Each row is a point. Two turns around zero, p and q, are shown by what they do to some points. Write where each new point lands after one turn and then the other. Backwards means that the second turn is done in reverse. Each puzzle has new turns, and all numbers are rounded.
In the rows, 128 means zero.

Turn p:
[105 143 104] -> [103 126 101]
[ 98 105  90] -> [125  95  86]
[110 127 135] -> [115 114 132]
[183 120 143] -> [172 157 150]
[144 145 168] -> [125 147 170]
Turn q:
[173 156 129] -> [174 153 122]
[129 142 142] -> [132 142 141]
[ 64 139  92] -> [ 61 142 100]
[150 110 127] -> [149 109 125]
[102 120 126] -> [102 122 130]
[150 101 152] -> [151 101 150]
Where do these land?
q, then p: [105 126 186] -> [110 112 186]
q, then p: [143 134 158] -> [135 142 158]
p, then q: [145 109  90] -> [152 127  89]
p, then q backwards: [140 136 129] -> [130 142 132]
p, then q: [131 111  71] -> [139 121  70]
p, then q: [104 151 134] -> [ 95 130 135]

Turn p:
[170 154 152 162 146 107] -> [152 165 140 169 149 102]
[117 110 100 111  75 141] -> [126 100 111 108  73 134]
[132 127 150 114 139 144] -> [141 139 140 111 140 142]
[126 110 173 133 145 101] -> [140 118 172 128 158 110]
[102  96  90 135 125 161] -> [120  86  97 127 120 165]
[149 147 119 129 163  93] -> [119 150 114 139 162  92]
[101 152 138 157 157 110] -> [ 94 137 148 159 156 130]
[126 128 101  84  75 167] -> [131 127 101  83  66 150]
Turn q:
[115 139 141 159 117 119] -> [105 139 150 150 127 123]
[159 168 132 114 152 126] -> [162 169 115 133 134 143]
[118 125 162 117 116 124] -> [117 138 153 104 137 124]
[168 157 138 132 170  72] -> [184 170 132 159 158 101]
[126  98 121 114  86 124] -> [123 100 142 102  97 110]
[140 146 135 115 166 100] -> [157 155 116 134 159 113]
[ 89  75 104 137 126 195] -> [ 81  57 105 116 128 167]
[ 81 130  87 133 121 158] -> [ 79 110  85 133 111 135]
[157 116 132 132  98 133] -> [144 116 154 123 100 136]
Where do these land?
q, then p: [124 118 101 135 141 144] -> [131 103 106 138 126 137]
q, then p: [124 123 159 193 113  68] -> [127 129 202 176 154 105]
p, then q backwards: [137 164 107 114 131  94] -> [ 91 155 119 120 121  99]
p, then q: [111 112  97 112 115 141] -> [118  98 111 107 109 123]
q, then p: [133 112 123 108 163 150] -> [141 123  90 114 149 140]
q, then p backwards: [121 166 115 143 117 121] -> [135 167 116 142 115 126]
q, then p backwards: [148 118 101 118 117 154] -> [128 107 111 126 102 155]
q, then p: [126 111 219 102 126 152] -> [137 166 163  63 170 161]
